Rows are points. The ring and each string are closed loops that go straight from each point to the next, and from the last back to the first. Before rounding, they use only three directions, however many columns there are. Count how often each string passes through the ring. Passing back the other way cancels.

Ring (10 x 3):
[[-2.7 -3.3 -6.0]
 [ 0.8 -3.4 -5.9]
 [ 2.6 -3.7 -4.4]
 [ 2.8 -4.0 -1.6]
 [ 1.4 -3.9  0.2]
 [-1.0 -3.5  1.4]
 [-4.9 -2.9  1.3]
 [-6.7 -2.8  0.0]
 [-6.8 -3.0 -2.5]
 [-5.6 -3.2 -4.3]]
String (17 x 3):
[[ -2.9  -3.6  -2.2]
 [ -2.9  -5.5  -2.6]
 [ -6.1   1.0  -4.8]
 [ -5.2  -0.3  -7.7]
 [ -4.8   1.1  -5.9]
 [ -1.6  -3.7  -3.6]
 [ -4.0   0.2  -5.4]
 [ -5.2   1.1  -8.3]
 [ -3.6  -5.2  -7.2]
 [ -1.6  -8.7  -3.1]
 [ -4.4  -2.2  -2.8]
 [ -7.1   0.4  -2.8]
 [-10.9   0.9  -0.7]
 [ -6.5  -6.1   2.3]
 [ -2.8  -7.5   1.0]
 [ -3.7  -2.1  -2.2]
 [ -7.7   0.4  -2.2]]
Times through: 2
String (32 x 3):
[[ 2.4 -4.9 -7.3]
 [-2.0 -0.4 -7.9]
 [-4.3  1.0 -5.7]
 [-2.3 -2.8 -3.3]
 [ 0.0 -6.7 -3.3]
 [-0.9 -6.3 -6.1]
 [-3.5 -2.9 -8.5]
 [-3.5 -2.7 -8.3]
 [ 0.5 -8.0 -5.8]
 [-0.3 -5.8 -7.0]
 [-2.4 -1.0 -8.7]
 [-4.2  1.7 -6.3]
 [-2.4 -1.7 -3.8]
 [ 0.8 -5.8 -3.0]
 [-1.1 -2.9 -3.3]
 [ 4.6 -7.7 -3.2]
 [ 7.8 -8.7 -3.1]
 [ 6.1 -4.9 -3.0]
 [ 0.7 -0.4 -3.1]
 [-2.4  0.3 -3.0]
 [-1.2 -0.2 -2.4]
 [-2.0 -1.6 -2.4]
 [ 2.5 -7.3 -0.7]
 [ 6.3 -8.4  0.4]
 [ 5.0 -4.9 -0.6]
 [ 2.1 -1.1 -2.2]
 [ 2.8 -1.9 -2.7]
 [ 3.9 -2.2 -3.6]
 [-1.6  1.7 -4.7]
 [-0.3 -3.1 -3.3]
 [ 1.9 -6.3 -3.1]
 [ 4.2 -6.8 -5.7]]
Times through: 4

Ring (8 x 8):
[[ 5.5  4.0  1.9  2.7 -2.3  2.8 -1.8 -5.0]
 [ 5.7 -3.3  6.9  0.2  3.8  3.4 -2.4 -4.7]
 [ 3.8 -7.1  7.9 -1.5  6.2  2.5 -2.0 -2.7]
 [-1.1 -8.4  5.8 -3.9  4.6  0.9 -0.5  0.2]
 [-4.6 -4.8  1.7 -4.3 -0.4 -0.2  0.8  1.3]
 [-5.3  0.5 -2.8 -2.4 -4.8 -1.4  1.6  2.2]
 [-1.4  4.8 -4.2  1.3 -5.5 -1.5  0.9  1.3]
 [ 2.8  5.9 -1.9  2.9 -4.6  0.5 -0.5 -2.0]]
String (30 x 8):
[[ -1.9   7.1  -7.2   2.8  -6.6  -3.4   1.5   3.7]
 [  0.5   3.9  -4.1   3.0  -2.3  -3.0   0.7   3.5]
 [  1.4  -0.2   0.0   1.3   0.9  -1.4  -0.2   1.8]
 [  1.1   0.6   0.7   0.3  -1.2   0.4  -0.4  -0.8]
 [  2.1   8.2  -1.6   1.8  -8.6   3.1  -0.8  -5.9]
 [  5.7  11.1  -1.8   4.4  -8.8   3.7  -1.6  -7.5]
 [  7.8   8.6   0.4   5.0  -5.0   3.6  -2.3  -7.0]
 [  6.5   0.6   2.9   3.3   2.6   0.9  -1.9  -1.9]
 [  5.9  -1.7   3.9   2.4   4.3   0.6  -1.8  -1.1]
 [  8.3   0.5   5.8   2.7   2.2   3.8  -2.9  -6.2]
 [  4.4  -2.9   4.5   0.9   3.9   1.1  -1.6  -1.5]
 [  1.6  -1.1   2.7  -0.4   0.0   1.5  -0.8  -2.0]
 [  3.2  -1.5   4.9  -0.7   0.4   3.4  -1.7  -4.8]
 [  3.6  -2.3   6.8  -1.6   0.4   5.0  -2.2  -6.9]
 [  4.8  -8.8  10.5  -2.4   7.4   4.1  -2.7  -4.7]
 [  4.0 -13.4  11.5  -3.0  12.1   2.0  -2.3  -1.0]
 [  1.9 -13.2  11.0  -4.5  10.1   2.4  -1.8  -1.4]
 [  0.5 -12.8   8.5  -3.9  10.0   0.1  -1.0   1.8]
 [  0.4  -8.5   4.8  -1.8   7.1  -1.3  -0.4   3.1]
 [ -0.1  -3.6   2.7  -1.4   1.7   0.1  -0.3   0.3]
 [ -1.9  -3.2   2.5  -2.8  -0.6   1.1   0.0  -0.9]
 [ -5.4  -2.8   1.5  -5.2  -4.0   1.7   0.7  -1.6]
 [ -8.6  -3.6  -0.1  -6.5  -4.8   0.3   1.8   0.8]
 [ -6.9  -5.1  -0.7  -4.4  -0.5  -2.5   1.9   4.8]
 [ -2.4  -4.1   0.4  -1.6   2.0  -2.3   0.8   4.0]
 [ -2.1  -0.2  -0.2  -1.5  -2.6   0.0   0.4   0.2]
 [ -3.9   3.5  -2.4  -2.0  -7.8   1.0   0.9  -1.7]
 [ -6.1   5.9  -5.9  -1.6 -10.5  -0.6   1.9   0.4]
 [ -3.0   4.2  -3.3  -0.6  -7.0  -0.1   0.9  -0.3]
 [ -4.0   8.0  -7.2   0.9 -10.0  -1.7   1.7   1.4]]
Times through: 4
String (27 x 8):
[[  2.5  10.2  -3.6   3.2  -9.4   2.1  -0.5  -4.8]
 [  2.2   5.7  -0.6   1.4  -6.0   2.5  -0.8  -4.6]
 [  1.9  -0.3   1.5   0.6   0.2   0.4  -0.7  -0.7]
 [  6.7   2.0   2.3   3.7   1.3   1.2  -1.9  -2.6]
 [  8.6   6.3   3.5   3.7  -3.7   5.5  -3.0  -9.5]
 [  6.8   3.9   4.4   1.8  -2.9   5.6  -2.7  -9.0]
 [  2.3   0.9   2.8  -0.3  -2.2   3.0  -1.2  -4.6]
 [  4.0  -4.3   4.9   0.5   5.0   0.7  -1.5  -0.6]
 [  7.4  -8.2   9.8   0.2   9.8   2.5  -2.9  -2.8]
 [  6.3  -8.7  11.1  -1.5   8.4   4.2  -3.0  -5.0]
 [  2.9  -5.7   8.1  -2.6   3.2   4.3  -2.0  -5.4]
 [  0.7  -2.0   3.0  -1.2   0.1   1.5  -0.7  -1.8]
 [  1.0  -7.1   5.0  -1.7   5.8  -0.1  -0.7   1.2]
 [ -0.7 -12.2   7.6  -4.2   8.8  -0.2  -0.6   2.2]
 [ -4.4 -10.4   6.6  -7.0   3.3   1.8   0.0  -0.5]
 [ -3.9  -3.1   2.7  -4.7  -3.0   2.4   0.2  -2.5]
 [ -0.1  -2.5   1.9  -1.0   0.8   0.1  -0.2   0.2]
 [ -2.3  -5.8   1.7  -2.2   3.3  -2.0   0.6   3.8]
 [ -7.1  -3.9  -1.3  -4.3  -1.9  -2.1   1.9   4.1]
 [ -9.8   2.5  -4.8  -5.0 -10.5  -0.3   2.6   0.8]
 [ -4.7   3.6  -2.7  -2.5  -8.5   1.1   1.1  -1.7]
 [ -0.6  -1.4   0.4  -0.5   0.1  -0.9   0.2   1.4]
 [ -1.9  -1.0  -2.1   0.2   0.3  -3.4   1.1   4.9]
 [ -3.6   5.6  -6.6   1.1  -6.9  -3.0   1.8   3.6]
 [ -2.7  10.1  -7.2   1.6 -11.5  -0.6   1.3  -0.5]
 [ -0.5   6.9  -3.1   0.9  -8.3   1.3   0.2  -2.9]
 [  0.9   8.6  -3.8   2.3  -8.7   1.1   0.0  -3.0]]
Times through: 5

Ring (10 x 11):
[[-1.6 -5.5 -4.6  2.5 -3.0 -7.0  2.7 -2.1  0.6 -4.1  3.0]
 [-0.9 -2.9 -2.2  3.3 -2.5 -8.6  5.3 -0.6 -0.9 -3.1  5.8]
 [-0.1  1.1  1.9  2.2  0.5 -7.7  5.6  2.5 -4.2 -0.7  8.3]
 [ 0.2  2.9  3.7  0.5  4.0 -6.2  3.4  4.4 -5.8  0.9  7.9]
 [ 0.0  3.1  3.6 -0.8  7.3 -5.7  0.7  5.2 -6.0  1.6  6.0]
 [-0.6  1.4  1.5 -1.7  9.6 -5.4 -2.7  4.7 -4.6  1.2  2.4]
 [-1.3 -1.3 -1.1 -2.5  9.3 -4.0 -5.4  3.2 -2.8  0.1 -0.7]
 [-2.1 -6.1 -5.0 -3.3  5.2 -0.7 -8.0  0.0 -0.3 -2.1 -4.0]
 [-2.4 -8.2 -6.6 -2.7  1.7  0.0 -7.2 -1.8  0.9 -3.4 -4.0]
 [-2.3 -8.4 -6.8 -0.8 -1.3 -2.0 -3.8 -2.8  1.5 -4.3 -2.0]]
String (24 x 11):
[[ -0.3   1.0   0.5   4.8   1.5 -13.2   7.9   1.8  -2.4  -1.6   8.2]
 [ -0.7  -1.2   0.0   0.1   1.6  -4.5   1.1   1.7  -3.3  -1.1   4.6]
 [  0.0   0.5   2.6  -0.3  -0.6  -2.3   3.0   2.6  -5.4  -0.2   7.9]
 [  0.5   3.3   3.6   4.6  -0.3 -11.5  10.2   3.1  -4.8  -0.5  11.9]
 [  0.1   2.6   1.7   6.8   0.3 -16.4  11.9   2.1  -2.7  -1.5  11.2]
 [ -0.8  -1.9  -0.7   0.7   0.5  -5.2   1.8   1.0  -2.6  -1.6   4.7]
 [ -1.0  -3.4  -1.3  -1.2  -0.7  -0.9  -1.0   0.5  -2.7  -1.8   3.2]
 [ -1.4  -5.2  -4.2   3.7  -4.8  -8.2   5.1  -2.4   0.6  -4.4   4.7]
 [ -1.5  -6.0  -3.7  -1.3  -2.1  -0.3  -2.2  -1.2  -1.0  -3.0   1.1]
 [ -1.5  -4.3  -3.3  -0.1   1.2  -4.3  -1.3  -0.2  -0.9  -2.5   1.2]
 [ -2.2  -7.1  -6.4   0.3   0.6  -5.3  -2.5  -2.1   1.6  -4.0  -1.5]
 [ -3.2 -11.9 -10.0  -3.4   0.1   1.7  -9.8  -4.1   3.2  -5.0  -7.4]
 [ -2.4  -8.6  -6.3  -4.8   1.7   3.9  -9.8  -1.5   0.1  -3.0  -5.0]
 [ -1.7  -5.5  -3.5  -3.6   2.3   1.7  -6.5   0.1  -1.7  -1.9  -1.6]
 [ -2.0  -5.2  -4.7  -1.0   4.4  -4.6  -4.4  -0.1   0.1  -2.5  -1.9]
 [ -2.9  -8.6  -8.1  -2.4   5.0  -2.7  -8.6  -1.8   2.3  -3.6  -6.5]
 [ -2.2  -6.3  -5.7  -1.0   3.4  -4.1  -4.7  -0.9   0.8  -3.0  -2.6]
 [ -1.7  -5.4  -3.8  -2.1   1.7  -0.8  -4.5  -0.2  -1.0  -2.3  -0.7]
 [ -2.4  -9.4  -6.6  -3.7  -1.8   3.8  -7.5  -2.6   0.5  -3.8  -3.5]
 [ -2.7 -10.1  -8.9   1.5  -4.0  -5.2  -1.2  -4.7   3.6  -6.0  -1.9]
 [ -2.0  -7.3  -7.1   4.6  -4.4 -10.6   4.3  -3.9   3.1  -5.8   2.1]
 [ -1.4  -5.4  -4.2   3.3  -5.3  -7.2   4.7  -2.5   0.5  -4.4   4.6]
 [ -0.9  -3.3  -1.4   0.5  -2.3  -3.3   1.9  -0.1  -2.3  -2.4   4.8]
 [ -0.9  -1.7  -1.2   1.2   1.9  -7.0   1.8   1.1  -2.0  -1.7   4.1]]
Times through: 0

Ring (7 x 14):
[[-6.3 -0.2 -2.6 -3.3 -3.4 -3.3 -4.4  8.6  4.1  2.3  3.4 -1.8 -1.8 -8.6]
 [-2.3 -1.1 -3.0 -0.2 -4.3 -6.1  0.3  7.4  2.4  0.8  8.0 -3.1  3.5 -4.3]
 [ 2.1 -2.7 -2.8  0.9 -2.6 -5.5  2.6  4.3  0.3  0.1  7.7 -2.0  5.3  0.6]
 [ 3.8 -4.4 -1.8 -1.4  1.9 -0.6  0.1 -0.2 -1.2  0.5  0.2  2.0  1.5  2.8]
 [ 1.3 -5.3 -1.3 -3.9  4.5  2.4 -2.6 -4.5 -1.8 -0.2 -6.2  5.2 -1.5  1.0]
 [-2.2 -4.8 -1.3 -5.4  4.4  3.0 -4.7 -4.6 -0.9 -0.2 -8.2  5.7 -3.4 -2.4]
 [-7.1 -1.5 -1.9 -5.8  0.0  0.6 -7.0  4.1  3.1  2.0 -3.6  1.8 -5.2 -8.7]]
String (26 x 14):
[[ -1.6  -2.9  -1.3  -5.1   2.3   2.5  -5.9   2.6   1.4   2.6  -4.7   3.1
   -5.1  -3.3]
 [ -2.2  -5.2  -0.8  -7.1   6.4   5.8  -6.9  -5.9  -1.0   0.5 -12.3   7.7
   -6.3  -2.4]
 [ -3.4  -3.2  -1.2  -6.1   3.1   3.3  -6.8   0.3   1.2   1.9  -7.2   4.3
   -5.8  -4.6]
 [ -6.3  -4.3  -1.0  -8.2   5.4   5.5  -8.6  -5.1   0.3   0.4 -13.0   7.4
   -7.6  -6.5]
 [ -7.3  -2.3  -1.2  -7.9   2.8   4.1  -9.6   1.4   2.6   2.4  -9.2   4.6
   -8.6  -8.6]
 [ -6.0  -1.2  -1.5  -6.4   0.5   2.1  -8.4   6.1   3.7   3.6  -4.4   1.9
   -7.3  -8.2]
 [ -4.2  -2.6  -2.1  -4.0   0.3  -0.7  -3.8   1.4   1.4   0.5  -1.9   1.9
   -1.7  -5.3]
 [ -4.4  -1.7  -2.0  -4.2  -0.5  -0.6  -4.9   4.7   2.6   2.0  -0.9   0.8
   -3.1  -6.2]
 [ -8.4   0.7  -2.0  -5.7  -2.7  -0.5  -8.4  10.8   5.7   4.3   0.0  -1.0
   -6.6 -11.3]
 [-10.8   1.9  -2.6  -5.0  -5.3  -3.1  -7.9  13.6   7.0   4.1   3.5  -3.1
   -5.3 -13.9]
 [ -6.2  -0.6  -2.9  -2.3  -3.9  -4.8  -2.6   7.0   3.4   0.9   4.7  -2.1
    0.6  -8.1]
 [ -6.9   0.7  -3.4  -1.0  -6.7  -7.5  -1.4  11.0   4.7   1.4   9.5  -4.8
    2.3  -9.4]
 [ -4.6   0.8  -2.9  -1.6  -5.6  -5.4  -2.9  12.9   5.0   3.3   8.3  -4.4
   -0.2  -7.7]
 [ -2.3  -1.1  -2.5  -1.9  -2.8  -3.5  -2.1   7.6   2.8   2.0   4.7  -1.8
    0.2  -4.5]
 [ -1.3  -2.5  -2.4  -1.9  -1.1  -2.7  -1.2   3.4   1.1   0.7   2.5   0.0
    1.1  -2.8]
 [ -0.8  -0.8  -2.4  -1.4  -3.2  -3.5  -2.0   9.7   3.1   3.0   6.1  -2.6
    0.0  -3.5]
 [  3.1  -2.0  -3.2   2.5  -4.6  -7.8   4.3   7.2   0.9   0.4  12.0  -4.3
    7.4   1.1]
 [  5.4  -3.9  -3.2   3.5  -2.9  -8.0   7.0   1.7  -1.6  -1.8  11.0  -2.6
   10.3   4.4]
 [  4.8  -4.7  -2.8   2.1  -0.8  -5.7   5.5  -1.3  -2.3  -2.2   6.7  -0.4
    8.5   4.3]
 [  6.6  -4.8  -2.5   1.7   0.0  -4.3   4.8  -0.4  -2.3  -1.0   5.9  -0.1
    7.0   5.8]
 [  1.9  -4.4  -2.2  -0.9   0.9  -2.4   1.2  -1.4  -1.3  -0.9   1.3   1.6
    3.4   1.3]
 [  0.9  -3.4  -1.9  -2.4   0.9  -0.7  -1.7   1.9   0.3   1.1   0.1   1.4
   -0.1  -0.5]
 [  2.4  -3.8  -1.5  -3.0   2.2   1.1  -2.6   1.6   0.0   1.9  -1.8   2.4
   -1.7   0.9]
 [  4.4  -5.6  -1.1  -3.4   5.1   3.1  -2.1  -3.5  -2.1   0.8  -5.7   5.1
   -1.6   3.7]
 [  1.7  -4.6  -1.1  -4.4   4.3   3.3  -4.0  -1.6  -0.8   1.4  -6.1   4.7
   -3.4   0.7]
 [ -0.7  -3.3  -1.5  -4.2   2.1   1.5  -4.3   1.3   0.7   1.7  -3.6   2.9
   -3.1  -2.1]]
Times through: 1
String (28 x 14):
[[ -6.5  -1.5  -1.3  -7.2   1.5   3.3  -9.4   4.9   3.5   3.6  -6.5   3.0
   -8.5  -8.5]
 [ -9.2  -1.4  -1.5  -7.9   1.3   3.0 -10.0   3.5   3.7   2.7  -7.6   3.4
   -8.6 -10.8]
 [ -9.0  -1.5  -2.0  -6.4   0.2   0.7  -7.6   2.6   3.1   1.3  -4.9   2.5
   -5.4 -10.3]
 [ -4.5  -2.5  -2.3  -3.6  -0.3  -1.5  -3.2   1.5   1.4   0.2  -0.9   1.4
   -0.8  -5.6]
 [ -4.3  -1.6  -2.1  -3.8  -1.0  -1.2  -4.4   5.1   2.6   1.9   0.1   0.4
   -2.4  -6.1]
 [ -6.1   0.2  -2.1  -4.6  -2.6  -1.1  -6.7  10.4   4.9   4.0   1.4  -1.2
   -5.0  -8.9]
 [ -8.2   1.3  -2.7  -3.7  -5.2  -3.9  -5.8  12.8   6.0   3.6   5.1  -3.4
   -3.2 -11.2]
 [ -6.6   0.2  -3.3  -1.3  -5.8  -6.8  -1.5   9.3   4.1   1.0   8.1  -3.9
    2.1  -8.8]
 [ -2.5  -2.4  -2.8  -1.1  -2.2  -4.6   0.1   2.8   1.1  -0.5   4.2  -0.8
    3.1  -3.7]
 [ -2.1  -1.9  -2.4  -1.9  -1.9  -3.1  -1.7   5.1   1.9   1.2   3.3  -0.8
    0.7  -3.9]
 [ -2.2  -0.2  -2.6  -1.5  -4.1  -4.2  -2.3  10.9   3.8   3.1   6.9  -3.3
   -0.1  -5.1]
 [  0.1  -1.1  -3.3   1.5  -5.2  -7.7   2.6   8.4   2.0   0.7  11.3  -4.5
    5.9  -2.1]
 [  3.0  -3.1  -3.7   3.9  -4.6  -9.9   7.4   2.6  -0.9  -2.4  12.9  -3.9
   11.5   2.1]
 [  3.2  -3.7  -3.2   2.5  -2.6  -7.3   5.6   0.9  -1.3  -2.0   9.1  -1.9
    9.1   2.4]
 [  1.6  -3.9  -2.6   0.1  -0.7  -4.3   2.4  -0.1  -0.9  -1.2   4.2   0.1
    5.2   0.9]
 [  0.5  -2.7  -2.1  -1.7  -0.5  -2.0  -1.2   3.8   0.9   1.3   2.4   0.1
    0.7  -1.2]
 [  4.4  -2.7  -1.9  -0.7  -0.5  -1.8  -0.3   6.4   0.8   2.8   4.4  -0.8
    0.9   2.1]
 [  4.9  -3.3  -1.7  -1.3   0.8  -0.5  -0.8   4.5   0.2   2.6   2.3   0.4
    0.2   2.8]
 [  5.8  -5.1  -1.7  -0.9   2.6  -0.3   1.1  -1.4  -2.1   0.2   0.1   2.5
    2.3   4.9]
 [  4.8  -5.9  -1.7  -1.3   3.6   0.0   1.3  -5.0  -3.1  -1.2  -2.0   3.9
    2.8   4.6]
 [  0.9  -4.6  -2.0  -2.2   1.9  -0.8  -0.4  -2.5  -1.3  -0.8  -1.5   2.8
    1.5   0.4]
 [ -0.1  -3.5  -1.6  -3.5   1.8   0.8  -3.2   1.1   0.4   1.3  -2.4   2.5
   -1.9  -1.4]
 [ -0.5  -3.4  -1.4  -4.3   2.3   1.8  -4.4   1.4   0.7   1.9  -3.8   3.0
   -3.4  -1.9]
 [ -0.2  -4.8  -0.9  -5.7   5.2   4.5  -5.5  -3.1  -0.7   1.2  -8.9   5.9
   -5.0  -0.9]
 [ -0.6  -6.7  -1.1  -5.6   7.1   4.5  -3.7 -10.6  -3.2  -2.0 -11.9   8.4
   -2.5   0.2]
 [ -2.0  -5.8  -1.4  -5.1   5.3   2.8  -3.4  -8.4  -2.2  -1.9  -9.3   6.9
   -1.7  -1.5]
 [ -2.1  -3.9  -1.9  -3.6   1.8  -0.1  -2.6  -1.7  -0.2  -0.4  -3.1   3.1
   -0.6  -2.7]
 [ -2.8  -2.7  -1.8  -4.2   0.9   0.4  -4.4   2.2   1.4   1.4  -2.5   2.1
   -2.8  -4.2]]
Times through: 5
